Rows are points. The window is the flat piece filled in between its corners: a triangle in 3 columns, a solid with four corners in 4, and so on. A path goes straight from each point to the next, and from the last back to the first. List the points from which the path goes on through the window.

Window (4 x 4):
[[-29  15  10 -21]
 [121  -2  -2 -30]
 [-20  44  44  -8]
 [-18   6  32  17]]
Path:
(1): [  2 -29  73 -11]
(2): [ 18 -60  54 -10]
(3): [-16  56  13  17]
(4): [-49  42  23  11]
(5): [-20   0  88 -26]
(6): [-44 -11  39 -36]
(7): [ -1  46 -12  -1]
(8): [-16  35 -10  -9]
(9): [-29  -4  49 -31]
(10): [ 40  -1  68 -16]
(11): [ 62   9 -51   0]
(12): [-1 48 30  4]
(13): [-53  -3  50 -35]
(14): [ 44 -29  33 -22]
(15): [82 67 -2 17]
(16): [-28  35  -5  16]
Through the window after points: 2, 6, 8, 10, 12, 16

Window:
[[ 70 -50 -37 -34   4 -27]
 [  9 -54   0 -37 -17  10]
 [-53   1  -9  35  19 -34]
 [ 79 -37 -11 -45  55  43]
 [ 71  69  -9 -71  28  65]
 [  6 -46  40  94 -61 -16]]
Path:
(1): [ 60  -5  29 -82  25 -10]
(2): [ 77 -29  -4 -52  50   9]
(3): [  7 -31 -36 -35   3  68]
(4): [ 58 -27 -48 -45  46  42]
(5): [ 61  -6  50 -50  27  -4]
(6): [ -7 -12  30  30  -6 -22]
(7): [ 13 -58 -46  68 -20  18]
(8): [ 40   1 -27 -27  34  62]
(9): [ 16 -15   9 -49  15 -74]
(10): [ 10 -14   6  -8  37 -22]
(11): [-18 -31 -41  14 -26  50]
(12): [ 71   5 -73 -47  27  41]
Through the window after points: 6, 10

Window:
[[-38  10 -17 -58 -80 -84  39  15  29]
 [  3  23 -10  12  -4  32  23   1 -19]
 [-23  33 -52  86 -43 -27  17  37 -13]
 [-34   8 -50 117  20 -13 -21 -46 -12]
 [  0 105  22 -87 -43 -34 -23   8 -20]
 [  8 -49  41 -12  27 -95  58  72 -73]
 [-23  31 102 -23 -55   7 -29  -5  22]
 [-30 -47 -70  77 -55   6 -50  26   1]
 [-26  17 -23 -17  16   0 -15 103  28]]
Path:
(1): [-90  25 -39   9  -8  11   6  50 -81]
(2): [ 19  36 -10  32 -48 -52   8  23  30]
(3): [ 12 -26 -42  28 -44  -8 -25  25  -4]
(4): [-80   1 -29  65 -21  -7 -10  16 -12]
(5): [-89  20 -37 -77 -15 -40  20   9 -57]
(6): [ 24  20   6  55 -54 -38 -19  36  42]
(7): [  2   9 -61  62 -23 -13   0  26  10]
(8): [-59  -3 -23  14 -13 -33   4  25 -37]
(9): [-71  27 -25   2 -10  42 -24  35 -16]
(10): [ 67  11   2  79 -11 -89  21  30 -18]
(11): [ 66  34  -7  36   6 -44  28 -21  10]
(12): [-82  21  -9  27 -66 -13 -12  67 -27]
(13): [-85 -14 -63  -4  14 -27  36  40 -54]
(14): [ 72  50  19  49 -62 -35 -29  18  38]
(15): [ 11  18   0   8 -24 -17 -16  32   4]
(16): [-63  -8 -14  45  12 -30  22  49 -82]
Through the window after points: 1, 3, 11

Window:
[[-61 -29  81  39 -72  -8  30 -29 -18   6  11]
 [ 45   5  23  12 -27 -58 -40  79  26  -9   1]
 [ 11 -33  12  17  53  84 -53  -3  64  86  59]
 [-43  17  49  -3 -94  88  79  61  61  11  22]
 [ -4  71 -10  21 -65  54  -1 -37 -20 -60 -19]
 [ 47 -24  34  11  38  55   9  -7 -60  14 -67]
 [ 17 -20  27 -42 -42 -16   0 -42 -42 -95  96]
 [-72  -5   3  63  22  -9  35 -29  23   1 -30]
 [ 48  14  49 -32   7 -29  -2 -44  -9  12  54]
 [ 25  -7 -63 -19 -61  58 -48 -81  -5 -53 -66]
 [ 86 -27  12  25 -14   5   5  -1 -30  49  21]]
Path:
(1): [ 26  39 -27 -18  -6  15 -35   6 -32  65  16]
(2): [-39  34  17 -27 -50 -34  -2  27 -56  68 -10]
(3): [ 25 -21  35  26 -28  26  28 -34  11 -50  18]
(4): [ 25   6  89  31  -7  39   5 -60  71 -33 -54]
(5): [-55 -12 -31  30   5  18  13  12  -5  38  32]
(6): [ -5  14   9  10 -14  19   4 -11 -10  44   1]
(7): [ 65 -54  61  26  -6  49 -18  17  54 -54 -11]
(8): [  26  -58   57   46  -22  -15    5  -61   20 -115  -31]
Through the window after points: 4

Window:
[[ -11   26  -47   55   39  -12  -14  -14    2  -20  -18  -30 -106    4]
 [ -19  -23    1  -33  -31  -43   40   16   16   51  -29   -1  -42   39]
 [ -16   46   21   66   17  -34  -71   50   45  -44   70  -23  -44   48]
 [ -42   -4   -4  -32   42 -121  -29   28  -24  -93   23   62   10   76]
 [ -57  -39   20   13  -97  -10   36  -32   -4   15  -15   56   53   22]
 [ -25   70   -8   16   22  -37    0  -48  -55   58  -58   -9  -63  -10]
 [ -52  -11    3  -32   31   28   13   16    0  -46  -81   31   46   17]
 [  11  -14   59  -19   15    3  -44  -40   -2    9   24   11  -18   80]
 [  40  -30  -29    0   16  -26  -49   21   13   35   11  -49  -38   22]
 [ -58   22    3  -36   58   28   -1  -36   45  -20    8   41   39    9]
 [ -11  -25    2   18  -43    4  -13   54  -13   19   78   38  -32   41]
 [  45    3   35   27   20   35  -30   12   16  -17   18   81  -76  -80]
 [  50  -24    3   19   54  -24   68   17   15   61   14   41    1   29]
 [ -39  -21   31   18  -52  -14   50    2  -24   -3   30  -16    1   -2]]
Path:
(1): [ 40  78   7  13 -43 -15  32 -14  41  10 -12  51 -30  22]
(2): [ 18  39   3 -39 -32  18  18   5  -4   0  25  -3 -15  12]
(3): [-28 -32   8  26  26 -49  -4  -3   3   2  -9  50  -4  23]
(4): [-18 -43  37  59  27 -66 -24  30  -4  47 -10  42 -59  46]
(5): [  6  22 -13 -18 -16  15  20  -5  -4 -32   5   2   0  -7]
(6): [ 21   9   7  -9   6 -14   3  25  -3   0  13  11 -10  40]
(7): [-31 -25  11   6   2 -28 -12  -1   1  18  22  32  -7  18]
(8): [-55 -17  24  43  65 -62  12   7 -18  -1  -3   4 -46  28]
(9): [ 32  17 -10  -8 -20  -3 -13   0   1  16  -1  15 -24  16]
(10): [-14  30   0  11 -18  16  30  10 -38 -36  34  10 -14  18]
(11): [-26 -60  26  23 -22 -51 -38  29  43  56  29  11 -33  32]
(12): [-59 -73  64   7  47 -85  24   8   4  43 -35  39  52   4]
(13): [-12  48 -38 -23   7 -60 -42  16 -25 -99  41  37 -41  74]
(14): [ 30  41   1 -15 -41  24  11 -39  -4   4 -39 -11 -51  19]
(15): [-35 -25  10  15  19 -38  -3   6  10  15  33  33  -3  23]
(16): [-35 -38   5 -14  31 -15   3  -1 -22   2  -3  20   2  22]
Through the window after points: 2, 10, 12

Window (14 x 14):
[[ -32  -35   21   43    7  -13   24  -35  -41  -80  -38    3   84   44]
 [  83  -47    1   39    7  -23   42   23  -12  -19  -23   14   30  -11]
 [ -49   30    2   45   -5    0   59   57   16  -48   17   21   -4  -24]
 [ -10   77  -46   25    6  121  -26   -3   -5  -52   -7   -6   -3  -10]
 [  21   66  -31  -37   10   40  -21   -4   27  -63  -32   56    0    6]
 [  -5   -1  -56  -34   28   19   58  110   15    7   26  -96   35   14]
 [  56  -16   73  -23  -13    6  -11    7   18  -21  -18  -39  -48    4]
 [ -25   16  -18  -21  -47  -19  -14  -42   28   39  -46    1  -12  -20]
 [ -61  -28    2  -62    2   48   39  -38  -12   10  -78  -29   31  -31]
 [ -11    1   18  -20   48   18  -39   74   24    2   36  -17   32  -53]
 [ -10  -21   49  -68  -56   12  -19    1   -7  -13   13   33   76  -73]
 [  40   61 -107  -63   63  -16  -19   28  -25  -46   29  -64   54  -90]
 [ -53  -12   -1  -75  -17   22   47  -27  -88   64   19  -17  -25    1]
 [  34  -47  -49   40   -9    6   22   23   21  -18   87   13  -88   -7]]
Path:
(1): [ 33  10  -8  19  45  34  23 -35  56 -40  45   0  41 -44]
(2): [ 18  87 -15  34  46  69  54   4  -5 -41  39 -34  37   8]
(3): [-25 -30 -34 -27 -27  29 -33  16  -5 -16 -23   7 -23 -24]
(4): [-29 -13 -19   9 -18  10  11  34   2 -57  -8  -4   7 -21]
(5): [ -6  87  26  23  46  20  56 -16   0  14  16  27  26   6]
(6): [-27   1  -9 -22  52  19  24 -35   0  17   9  -9  38 -16]
(7): [  5  13 -32 -32 -27  18   4  48 -16 -59 -34 -35  15 -39]
(8): [  2  34 -26 -35  -2  14 -11  27 -11 -36 -30  18   5  -5]
Through the window after points: 2, 4, 6, 8

Window:
[[  73  -21  -58   41   57  -50   -6   17   60  -24   42  -15  -24  -52]
 [ -25  -40   48  -42  -13   59  -22   28  121    6   26  -70  -58   30]
 [ -12   16  -17   16  -82   83   88  -17   26   37   -6   -6   17    8]
 [ -37   10  -11   -9  -57  -21  -29   60   48  -42   48  -34  -69  -27]
 [   4    6  -15  -50  -22  -49  -12  -86  -37  -15   51   -1   62   82]
 [ -13   54  -37   44   18    3   34  -39   26   -7   59  -17   71  -72]
 [  -1  -13   61   25  -56  -36  -59  -46  -10   72   25   53  -44 -102]
 [  13   52   54  -50  -14   25  -71  -36   39    1   -5 -113   -2   13]
 [  28   46   72    8  -19   38   50    7   54   -6  -15   16   39  -17]
 [ -38  -13  -23   72   14   25   43   85   20    6   10  -44  -13  -10]
 [   1  -48   11   10   22   30   27  -55  -43  -14   11  -58  -66   10]
 [  14    2   60   12  -88  -58   -2   15  -52  -25   33  -67   48  -55]
 [ -59  -32  -17    1  -39  -89    6   16   40   -4    4   -7  -28  -19]
 [ -66   -8    3  -96  -30  -13   40    1  -30   44    3   -2   39   23]]
Path:
(1): [-24   6  12 -15 -30   1  24  16  26  39  29 -50 -31  -6]
(2): [-10  28  58  35 -55 -20  19 -12  -9  38  55 -48 -50   2]
(3): [-23 -19 -31 -23  -3   8 -16   6  46 -19  20 -29   5 -29]
(4): [ -8   9  -1  -6 -31  42 -37 -31 -26 -65 -11 -11  24 -72]
(5): [-10   7  -8  19  -4 -30  34   1  45  21  43 -29  -6  -9]
(6): [ 18  44  81   5  -8 -38  56  21  64  76  38 -64  -7  -2]
(7): [-28 -31 -50  18 -46 -20 -26 -18 -24 -57  15   5  20 -58]
(8): [ 10 -25  33  11 -24 -15  -4  22  22 -17 -22 -26  38 -48]
(9): [-16  31 -16   9 -18 -16  30 -21 -12  14  56 -18 -27   2]
(10): [ -5  53  31  43  37 -16  46 -11  27  42  45 -31 -29 -34]
(11): [-12 -20 -25  -4 -26  25  10 -34   0 -28  19 -28  30 -18]
(12): [-19 -32  26 -12 -21   8 -13   4   1 -16  -5 -20   7 -24]
(13): [ 21  24   1  13 -40 -31  25  14  23  26  39 -29 -23  -2]
(14): [-13  70  21 -18  -2  11  76  86  25  14  87 -19 -40 -32]
(15): [-13 -23   8  15 -36  10  -4 -14  29   0 -17 -29   6 -24]
(16): [ -8  -3  19   9 -21  21  -9   5  38 -16  -1 -31   6 -28]
Through the window after points: 4, 6, 10

Window (14 x 14):
[[  12  -37   -1    1  -43   41  -23    6    2  -44   49  -25  -51    8]
 [  28  -15  -62   16    1   11  -51  -30   16  -33    7   31   23  -25]
 [  67  -16  -55   31  -53   19   22  -59  -16   12   24   47  -56  -32]
 [  -9   24   48  -36   15   -7   78   39    8  -19    1  -21   92   54]
 [  14  -58  -35   34  -42   33   10  -15  -11  -37   44   91   60   41]
 [ -16  -41   34  -89  -33  -76   53   62   24   28   21   28   47   22]
 [ -94   39   31   39  -71  -44   -6   31  -23    4   21  -84  -47  -34]
 [  75  -24  -38   78    0  -19   14   18  -21  -53   76   13  -10  -31]
 [ -32   22  111  -61   20  -48   50   36   13  -10   70   59   39   17]
 [ -14   28   59   36  -78  -72  -47  -21  -22  -14   27 -100  -28   26]
 [ -24  -32   81   82  -47  -39  -14  -18  -15  -16   -3 -101  -50  -64]
 [  31  -62  -68   -3   21   17   -6  -26  -75  -27   16   69   -6   30]
 [  36  -29  -50   89    2  -16    7  -15   29  -41   -9   35  -68   16]
 [   8   14   85  -12   21   -9   18   95    6   47   22   25   77   52]]
Path:
(1): [ -5 -54 -56  45  47   7  32   8 -12   5  73 -38  29   1]
(2): [ -7 -14 -10  12  -7  17  14  -1  24   7  48   6  38  36]
(3): [ 47 -30   8  45 -38 -49  12  12 -40 -91 -36  33 -65 -11]
(4): [ 58 -18  30  -8 -66 -30 -54  15  15 -28 -45  13 -27  -4]
(5): [-19 -18  -8  59  -7 -19  24  -9 -22 -11  76 -13  -6   2]
(6): [-22 -23   7  47  56 -22  38  13  -8 -31 121 -25  30   6]
(7): [ 40 -27 -21  -9 -52 -12  -9   4 -31 -12 -22  47 -19   0]
(8): [ 29 -15   1  11 -49 -10 -11  58 -29  -8 -18   1  12   6]
(9): [-36  18  52   1  22  -3  53 -32  31  10  82  -4   6  18]
(10): [  5  18  -7  45   1 -11  32  13  27  12  89 -30   9  55]
(11): [ -5 -11  32  -7 -62 -42 -24  -1 -29 -30  -2 -11  -7   1]
(12): [ 47  11  36 -27 -86   3   4 -14   0 -31  -8  89 -46  -4]
Through the window after points: 2, 6, 8

Window, 14 rows:
[[ -3  39  33 -58  24 -10  28 -35  18 -10 -29  13  -3   8]
 [ 19  57 -50  60  19   6  20 -84 -22  29 -47 -51 -12  24]
 [ 98   6 -44 -52 -25  58 -40  16  48 -18  67  86  18 -30]
 [ 22  21   2 -24  70  -5 -78  42  -3 -40 -10  -4 -57  75]
 [ -1  30  20  16 -26  50   6  56 -44  56 -12  56   1 -33]
 [-14  26   7  23  73 -24  58 -52 -51  27  20  41 -19   2]
 [ -3 -48   4 -29 -42 -23 -25 -54  93 -93   4  34 -60  19]
 [-54  32  -7  36  -2  45 -67 -11  58  20  37 -51 -11 -15]
 [ 88  67  30  10 -34 -36 101  23   5  11 -16  19 -28  17]
 [-30  43 -34  -4 -57  45  -7  20 -86  -3  14 -17  46   8]
 [ 17  -4  38  13   8  51   4   8  42  65  13   7  49  71]
 [ 16  79 -17 -21  38 110  31 -36  99   1  19  -6 -61  20]
 [ 29  -4  33  23  -5  40 -43  28  18 -60  -3 -24 -12  -1]
 [ 32  -8  27 -29   0  35  33 -17  23  29  31   4 -92 -52]]
Path:
(1): [ 26   0 -18   2   2  11   0  21  47   5 -16   4 -34   7]
(2): [   6   -6 -107    8   55   59   43  -22   38  -53  -38   37   -3  -74]
(3): [ 46  45 110 -30 -82  15 -36  13   3  73  78  18  -2  58]
(4): [ 52  38  24 -15 -51  49 -48 -83 -16  24  69 -15 -50  22]
(5): [-20  20 -33  14  70   0  49  15  52 -27 -45   9  -1   5]
(6): [  26    2 -121  -36   59   65  -13  -24   42  -17  -46  -66  -20  -48]
(7): [ 43  28  42   1 -48  24 -18  12  11   9  67  74   9  17]
(8): [  7  30  45  32 -43  52  -3 -75  23  28  37  16   4  47]
(9): [ 21  22 -62 -38  67  39 -21  77  59 -11  -7 -21 -25 -34]
(10): [ 11  -5 -61  25  10  41   2  28  10  27 -29 -28   1  -5]
(11): [ 15  38  22 -18   1  19  -4 -18  10 -18  25  35  -7  26]
(12): [  4  73  93 -10   0  53  14 -69 -64   7  40  63  30 -11]
Through the window after points: 6, 8

Window:
[[ -51    8  -35   21  -43   15   27   45  -42   52   37    4  -47  -35]
 [ -11  -70  -19  -14 -101    8   15   -9   37   91  -12  -53  -26   25]
 [   8   46  -24  -39   42   44  -75   19  -19   12   33   18   -5   13]
 [   0  -18   49   77  -70  -25   10    3   27  -34   -2   -6  -43   37]
 [ -41   50   55  -14    8  -68   20    6   33   61  -83   -5    8  -17]
 [ -33   59  -88   15  -46   -9   37   70   79  -34   57   14  -19   19]
 [  55   19   44  -25   47  -67  -28  -29   -4  -31  -62  -10  -47  -56]
 [  32   23  -30   25   -9  -16   68  -62   47    4   17  -51  -18    7]
 [  -2  -54  -47  -45  -54  -12   64  -56  -65   16   30   -8    3   -3]
 [  47   -2  -21    4   -8  -43   48  -28   31    6  -15  115  -11  -18]
 [  40   -9  -70   30  -52   27   53  -84   20  -88  -10   45  -19  -19]
 [  96   74  -65  -56  -64   17   25  -39  -10  -17   25  -16   10  -33]
 [  41   31    9  -12   15  -44  -35   14  -32   45  -86  -31  -30   23]
 [  20  -69    1   36   25   22  -15    4  -22   11   -1  -63   42   -8]]
Path:
(1): [  14  -21    6   49  -13 -106  -25  -46    2   44  -24  -31    9   35]
(2): [  9   3 -59  40  -9  -8 -56 -68 -26  18  39 -13   4 -39]
(3): [ 17   1   5 -44 -65   6  60  30  21  15 -22 -37 -26  30]
(4): [ 54  -8 -41 -40  41  68  62 -40  56 -28 -78 -31 -27 -38]
(5): [ -1  38 -19  -4 -79 -66  -9   9 -27  43  35  19 -16  21]
(6): [   2  -20 -121  -57  -19  -61  -36  -48   32   26   -2    0  -12  -35]
(7): [ 37  18  73  34 -17  18  82  -8 -36 -42  -7  -2 -23   6]
(8): [  1  26 -26 -27   4   8  54  26 -25  -2 -10  -9  -8 -17]
(9): [ 16  13  13  53 -24 -54 -89 -72  51  28  12  36 -17  11]
(10): [-18  15 -41  -5 -37 -47 -15 -18  -3  51  -3 -26  -1 -33]
(11): [  7   5  13  -7  -4   8  29  21   1  17  -1  -5 -22  22]
(12): [ -1  -8   9   2   6   1  57  -5  22 -55   9   3 -58  20]
(13): [ 38  17 -30  57 -76 -25  -7 -50  23  46  -8 -33  22  -7]
(14): [  9  12 -13   7   1 -89 -39 -11  31  28  67 -20 -28 -25]
(15): [ -8   9  -7  -3 -28  31  32  20 -23  27 -36  -7 -16   1]
(16): [ 38  28 -11 -74 -20  57  33  12  16 -27 -26   2 -59 -65]
Through the window after points: 6, 12, 16
